Each wall is flat, endless, passes through zero and stands at right angles to its row. A trip goes straight from one point to another. Which walls does it cross, in order?

Walls:
(1): [-37   5  19]
(2): [ 29 -34 119]
(3): [ 34 -24 -11]
(4): [41  4 50]
(5): [43 -7 23]
(6): [-24 -13  20]
Trips:
[ 42  10 -46] to [-12 -35  -1] => 5, 6, 2, 1
[  1  26 -40] to [ 24  22 -25] => 3, 5
[ 16 -31  45] to [ 26  30 -17] => 1, 6, 2
[94 12 18] to [-23  -4  33] => 6, 1, 3, 5
[55  7 16] to [31 48 25] => 3
[-16 -17 -55] to [32 49 14] => 5, 4, 3, 2
[-11   4  30] to [ 13 -57  56] => 3
[-49  -3 -35] to [ 52  21 -28] => 6, 1, 3, 5, 4

Walls:
(1): [ 60  39 -30   1  21  -2 -19 -65  21]
(2): [  3  -8  -2 -17  28 -12  81 -17   5]
(3): [ -62  -18  -22  -69   26   10 -100  -31   88]
(4): [-34  46  -7   1 -20  -4   8   0  67]
(5): [  2   3  20   6  76  33  44 -18 -32]
(6): [ -6  -8  -1  10  66  -1 -18  31  -3]
(7): [ 15 -16  43  73 -28   3  20 -98   9]
(8): [-7 -8 30 27 20 -2 13 -8 74]
Trips:
[-10 -50 -42  44  19 -17  29 -60  -4] to [  6  44   3 -42  87  12  37 -13  24] => 6, 3, 4, 7
[-35  11 -74   0   2 -33 -45  33 -45] to [-14 -23 -29 -11 -42 -23  -4   5  43] => 4, 6, 8
[-30 -13  -4   6  -3 -18  56 -10  -2] to [  3   5  25  38  40 -80  67  62   5] => 6, 7

Walls:
(1): [-31   3  29  44 -11  37  29 -70  18  -7   6 -18  26 -41 -65  46  10   7
  -8 -30]
(2): [ 48  -4 -26 -11  59 -53 -51  22  12 -13  64 -49   3  18 -17  35   8 -33
   0 -25]
(3): [  3  30   9  -3  21 -13  18   3  -4 -57 -44  22 -32  -5 -50 -24 -58  61
 -10 -13]
(4): [ 36  77  24  21  56  28 -15 -61  58  26 -17 -47 -32 -59  41  59  25  -3
  -6  80]
(5): [-13 -12  17 -28 -52 -34   0 -21   5 -56  70 -58 -39  65 -30  59 -69 -22
  24  16]
(6): [-28 -58 -43   1 -45 -24 -11  15  41  12 -19 -10 -65  40  68  34 -19  80
 -13  28]
(7): [ 32 -22 -10 -24   7   6  29   3  -2  20 -29  20 -71  29 -39 -45 -43   1
   8   2]
Trips:
[ -63  -15   23   35   16  -30  -36  -11   -4   55   57  -13  -38   16
   16   37  -33   -8  -14 -102] to [-52  27  26  -8 -26  44 -25   3  27 -49  -6  39  13 -48  74  21  58 -60
  39   4] => 4, 6, 2, 5
[-19 -44 -54   7  15 -17 -44  20 -18  37  20 -16 -10   1 -50  26   1  -6
  -5   7] to [ 23  -3  16  23 -23  45  43   6 -15 -44 -14  54  -8 -11 -14 -34  27 -38
  15 -24] => 1, 6, 5, 2, 3
[  1  16 -35  11  10 -26  53 -28 -14 -79  -1 -14  14   4 -22 -20 -48  39
 -39 -27] to [-50  15 -23  19  36  13  35  -9  -9 -58 -56  17  19  -6 -38 -38  37  12
 -27 -17] => 5, 7

Walls:
(1): [ 40  17 -35  59  -5 -67 -22  53  28 -20  17  61  19   6  68 -14  -7  53
 -16  20   5   5 -63  58 -33  -1  24 -16  33  20   7  19  16 -37 -30  18
  37  -3   7 -36 -25   6 -13   3   7 -22  47 -57]
(2): [ 22  36  58  35  21 -85 -72 -40   0 -75 -33  -6  39  68   5   4   3  -6
  29  44 -26   1 -25  47 -60  63 -39   8 -75  25 -10 -30  -4 -11  74   1
 -11  11  30  34  -4  31  14  27 -74 -29  55 -22]
(3): [-44 -27   5  34 -43 -54  18 -36  -9  88  41 -30  -8  14   3 -11 -33  12
  17 -13  11 -32  -5 -28  31  57 -24 -33  51 -62   9  19  47  31  10   1
  41   9 -34  36 -70  22 -62   1  31  14   2   8]
(4): [ 39  -8  -4  25 -26 -27 -15 -11   8  58  25  51  17 -17 -52  -5  15 -24
  -9 -70 -75  -4  17   3  38  18  -1  -6  19 -53  85  14 -74   8 -36  38
  -6 -25   7 -12  24  24   6 -20  44 -10   2 -33]
(5): [  8  16  26 -23  18   8  -9  47 -51  26 -30  27  46  23 -18  39   0  71
  36 -29  27  55  15  21  65 -12 -55  39  39   1 -16  10 -27 -23  21  14
 -10  29  -4   8  17  13 -15  85  42  80  15 -28]
Trips:
[ -83    9  -57   12   17   14   43   32   24   39   39  -21   11  -17
   47   16  -20  -14  -54  -41   26    5  -25   73  -52   14  -21   38
   -6  -84  -29    9  -26    3 -109    0  -37   28  -10  -42  -18   -6
   16  -51  -17    3  -43  -32] to [-23  15  -3 -43 -45  15   3  24 -98  16   8  70  -3   8 -24  32  11  10
  48 -21  51 -63  12 -35  34 -27   8 -73  -5   6 -17  14  31  23 -41  52
 -16 -28  -1  17  40 -18  -2 -58 -21  88 -19  -9] => 1, 5
[-79 -43 -25  21   5  50  45 -17 -51  -1 -89 -50 -55   5 -59  15  82  28
 -10   6  14  -5  -5  20   8  55  14 -29 -25  57 -16 -36  19  10  22  65
 -10 -51  -4  11  16 -22   3   1  13  47 -32  -4] to [ 27   0   6 -83 -17 -21  67  10 -23 -20  45  86 -18  32  11 -78  22  34
  24 -57  25  81  26  40  -5 -43  -2   0  -8 -14   4 -51 -19  56 -54  19
  -5  28   8  -6 -94  32  10   0  67 -28   4  59] => 4, 3, 1
[-21 -19   5  31 -13 -54  -8  10  19 -13  18  22 -31 -14   3  -7  11 -28
 -22  23 -17  49  -2  -3 -22  45 -44 -63  21  64 -51  20 -24 -64   4 -69
  14  20 -25 -36 -59 -56   8  15  45 -48  59  71] to [  41   23 -104    3   69   47   13   27   27  -11    8  -18   -6   25
    6  -61    4   -7   10   44   32   28  -55    1   22  -22   67  -16
    1   -4   53  -40  -45   -1  -15  -51   -6  -37   33   -1  -36   -3
    0  -11   10   47   52   28] => 3, 2
